Rows are points. Before rounding, the points of a table are all equally far from one centre. They may lie mostly on one side of it. Write the centre, to within rounding.
In the rows, 128 means zero.

Points (6 x 3):
[[ 55 119 164]
 [ 83 101 196]
 [164 116 177]
 [ 74 128 193]
 [ 76 169 152]
 [148 167 135]]
Centre: [112 122 148]

Points (15 x 9):
[[183 171 131 157 143 146 127 115 155]
 [119 118 152 145  73  98 123 136 181]
 [ 96  93 142 151 131 101 165 152 173]
 [140 166 157 168  91 109 142  59 161]
 [129  63 139 147 131 122 143 108 125]
 [ 92 137  87 126 116 127 125  77 164]
 [101 142 147 182 125 191 179 142 113]
 [145 115  91 210 120 113 190 118 177]
 [102 127 157 200 141 161 178  86 102]
 [127 129 138 146 105 175 137 150 192]
 [134 136 152 136 137  77 108 124 125]
 [ 88 118 121 249 109 146 150 103 154]
 [127 125 164 173 167 167 130  86 148]
 [143 154 162 196 136 146 187 113 184]
 [152 115 154 179 123 171 122  69 124]]
Centre: [119 137 124 177 114 129 143 118 139]

Points (21 x 14):
[[101 169  79 115 139 140 127 174 226 147 109 129  72 117]
 [165 125  78  91 129 101 153 174 169 112  93 200 114 129]
 [ 69 106 135 123 122 147 140 184 244  96 108 141 158  80]
 [ 98 115  95 128 129  93 139 100 191 118  85 197 168 134]
 [ 58 124 148 119  97 145 121 187 205  73  74 193 104 101]
 [101  93 156  55 161 117 185 110 156  40 124 161 116 129]
 [130 103 149 109 112 176 132 176 249 114 118 176 152 109]
 [ 60 134 126  47 139 138 176 152 156 125  57 190 150 134]
 [ 94 144 123  38 148 107 181 155 211  97 121 183  41 144]
 [112 113  85 119 101 103 145 197 136  77 103 170  88 145]
 [ 58  97  61 120 133 184 100 114 192  85  84 132 114 143]
 [ 93  75 182  72 139 116 222 131 169 113  87 142 134 131]
 [ 95 157 125 100 157  96 199 176 169  98 132 200  89  83]
 [ 71  72 123 106  84 138 127 197 179  70  72 159 105  94]
 [ 91 116  52 152 110 133 133 138 244 107 114 165  68 113]
 [ 80 132 144  65 137 102 101 165 154 121  86 155 137 104]
 [117  93  64  84 106 108 129 159 218 124  55 177 127 145]
 [ 86 102 108  69 162 183 139 172 174 108 167 113 154 134]
 [ 91  65  90  91 100 111 122 152 193 117 146 228 124 119]
 [105 143  97 133 123 111 157 134 142 116 117 235 102 151]
 [151 129  96 111 119 155 170 171 154  41 106 168 130 130]]
Centre: [ 92 101 117 101 140 147 161 141 189 110 110 162 100 126]

Points, 29 rows:
[[161 110  85 124 145 210 165 187 192 133 200 181 136 100 186 154  75 110
  141 215  91 108 126 110]
 [110  43  59 127 117 209 163 192 160 129 198 123 139 123 178 154 114 107
  155 120  96 130 174  96]
 [137  64  78 138 144 160 227 170 164 131 169 125 162 115 146 149  76 111
  194 175  90 115 127  74]
 [147  64  63  90 132 153 196 156 179 164 205 157  92 130 144 187 131 100
  154 166  98  97 159 107]
 [106  86 112 112 159 183 140 144 173 162 158 217 159 118 155  84 103  82
  113 154  86 197 146  95]
 [135  58  75 118 126 168 158 135 182 156 198 175 139  83 174 130 109  77
  191 195  83  99 134  84]
 [160  24  86 116 124 154 198 170 127 118 195 224 160 130 146 116  96 132
  147 148 106 121  64  81]
 [108   7  94  98 117 181 111 180 190 130 177 150 161  80 133 165 122 141
  159 148  93 143 128  87]
 [126 120  97 112  97 152 144 138 181 145 201 160 145  92 163 155  99 141
  127 176  77 122 114  61]
 [140 107  93 126 168 144 162 151 112 121 174 155 127  97 134 157  94 147
  156 139  82 113 126 138]
 [146  79  67  65 149 160 154 160 184 113 173 150 114  96 163 159 114 138
  158 153  95 165 124 122]
 [130  71  89  91  77 152 139 129 139 165 209 136 135  82 144 153 101 135
  169 138  81 131 123  88]
 [166  77  90 143 147 149 151 201 131 113 204 151 134 150 140 138  94 135
  157 173  61 124 123 105]
 [137  54 105 145 111 181 188 195 135 124 132 160 111 124 188 131 109 101
  159 158  48 111  87 129]
 [149 101  67  84 144 147 161 168 180 143 185 143  63 111 135 122 141  62
  119 154 135  90 139 123]
 [103  79  81 148 172 188 161 214 183 193 170 188 138  68 170 122 110 138
  143 186  96 137 149  79]
 [ 99  95  55 108 116 190 184 144 167 120 165 183 137  39 132 103 120  94
  187 181 136 130  99 100]
 [127  87  18  98 151 175 189 153 137 166 160 147 147  72 148 117 126 113
  158 161  66 116 118 107]
 [131 100  76 101 170 165 166 194 190 123 202 166 136 107 193 159 116  95
  160 159  99 106  85 104]
 [136  67  68  66  97 170 176 205 179 105 187 174 136 132 147 202 130  91
  124 112 110 112 112 111]
 [139  89 103 136 124 153 149 153 134 148 194 189 170  95 193 127  84  93
  173 165 109  98  80  54]
 [160 111 117  94  92 143 188 199 133 157 167 175 157 128  97 190 127 119
  115 179  52 134 152 137]
 [138 111  60  88 121 139 185 189 149 136 223 156 148 120 129 119 149 149
  193 172 144 142 172  98]
 [125  43  81 114 136 134 162 160 177 177 231 158 134 115 184 140  70 138
  143 168  73 116 108 101]
 [121 119  86 142 147 129 173 197 189 189 166 146  90  95 126 142  99  99
  167 166  93 109 142 109]
 [100 136  63  83  84 193 124 165 129 150 186 156 130  85 115 191 124 122
  158 151 118 138 141 112]
 [134  31 121 115 147 196 164 168 123 120 221 141 156 136 175 188 131 106
  147 147 127 108 114  68]
 [115 106  59 143  88 178 163 170 150 135 165 158 101  78 150 171 121 133
  178 147 106 115 116  92]
 [ 87  94  93 137 136 123 151 155 183 185 174 115 128 126 158 203  99 116
  126 198 107 132 107  96]]
Centre: [112  69 106  94 112 177 166 183 145 164 154 164 158 134 136 120 104 110
 126 181 145 114 125 124]

Points, 29 rows:
[[128 155 103 108 120  93 109 182 158 125 104 144 154 104 135 122 215 117
   82 111 115  67 174 122]
 [ 95 166  64  66 116  85 119 126 131 123  78 112 166 135 164  72 182 120
  118  88 126  46 140 124]
 [ 74 167  85  68 137  97 135 122 150 131  91 121 156 136 156  68 181  86
   79 144 131  65 172 141]
 [ 98 151 147  81 142  82 123 169 151 144 100 143 165 136 144 119 211 112
   89 144 108  61 149 152]
 [103 156 121  66 115  74 106 118 135 144 110  90 167 127 146  71 149 130
   99 134 121  67 176 123]
 [ 91 174  99  80 133  78 138 128 160 139  79 117 181 131 141 100 155 154
  105 109 138  58 175 140]
 [ 98 177 123 115 174  82  92 107 149 127 118  92  98 163 160 118 206  82
   98 127 135  82 157 142]
 [105 157 125  66 149  60 132  93 121 110  86 125 109 167 110  97 180 126
   88 144 137  55 159 170]
 [111 165 113  99 130  66 144 131 159 131  75 104 131 158 133  57 178  93
   81 121 132  99 154 155]
 [ 95 195 120 101 129  55  99 132 149 132 110 158 155 137 151 116 184 124
   96 125 100  54 160 125]
 [124 153 104 106 149  82 113 107 140 144  88 145 165 124 165 111 199 149
  121  90 142  95 171  89]
 [104 194 103  93 131 104 107 123 146 151 146 130 135 100 160 134 165  77
   84 117  98  31 149 111]
 [109 152  84 105 139 101 134  54 149 136 117 146 153 114 197 114 160 140
  111 112 108  59 143 170]
 [121 191 112  60 143  85 114 122 132 135 129 139 126 152 150  84 218 101
  108 113 102  45 126 135]
 [115 166 123  49 122  75 127 105 140 140 107 155 141 112 144 116 225 133
   99 103 122  74 138 160]
 [126 167 122  63 149  80  84 133 141 155 111 119 160 121 172  90 183 127
  108 123  92  56 172 111]
 [127 172 142  79 128  54 113 115 146 147  72 123 133 146 156  93 151 114
  106 110 107  75 187 191]
 [ 88 200 123  97 104 107 111 156 157 153 147 150 138 145 146 115 189 114
  104 123 141  54 145 118]
 [118 171  81  74 148  94 126 104 139 138 113 137 146 175 187  86 201 117
   77 147 108  36 124 118]
 [ 92 164  65  41 141  97 112 120 148 148 108 145 113 144 183  90 168  63
   92 130 131  43 126 125]
 [109 182 116  87 136  84 111 136 149 137 118 116 150 135 151 105 181  85
   90  91 139  39 181 124]
 [109 155 103  97 105  87 109 125 143 125 116 138 153 115 163  61 210  85
  104 133 120  73 148 118]
 [ 83 207  97  74 108  74 118 126 153 150  86 138 178 161 139  99 176 118
   75 143 101  82 149 113]
 [132 151 101  77 161  80 119 143 138 142  80 135 118 134 109 134 215 134
  112 125  92   7 143 147]
 [119 182  80  64 138  61 124  90 111 158 120 131 142 132 173 127 195  97
   69 144 116  78 134 167]
 [116 136  98 105 102  74 125 108 123 173 106 156 113 103 144 111 197 139
  106 161 106  44 169 148]
 [100 186 112  79 144  61 124 131 148 158 130 152 143 131 179  95 172 114
  119 118 115  91 157 120]
 [123 164  86  98 143  64 142 149 145 131  99 156 180 139 161 138 206 100
   94 104 126  60 153 131]
 [ 68 153 131 112 119  62 137 113 159 128  94 130 154 134 131  99 181 112
  116 138 126  68 171 143]]
Centre: [134 152  95  89 121 136 112 120 132 129  79 127 120 151 141 141 152 110
 115 135 111  92 136 137]
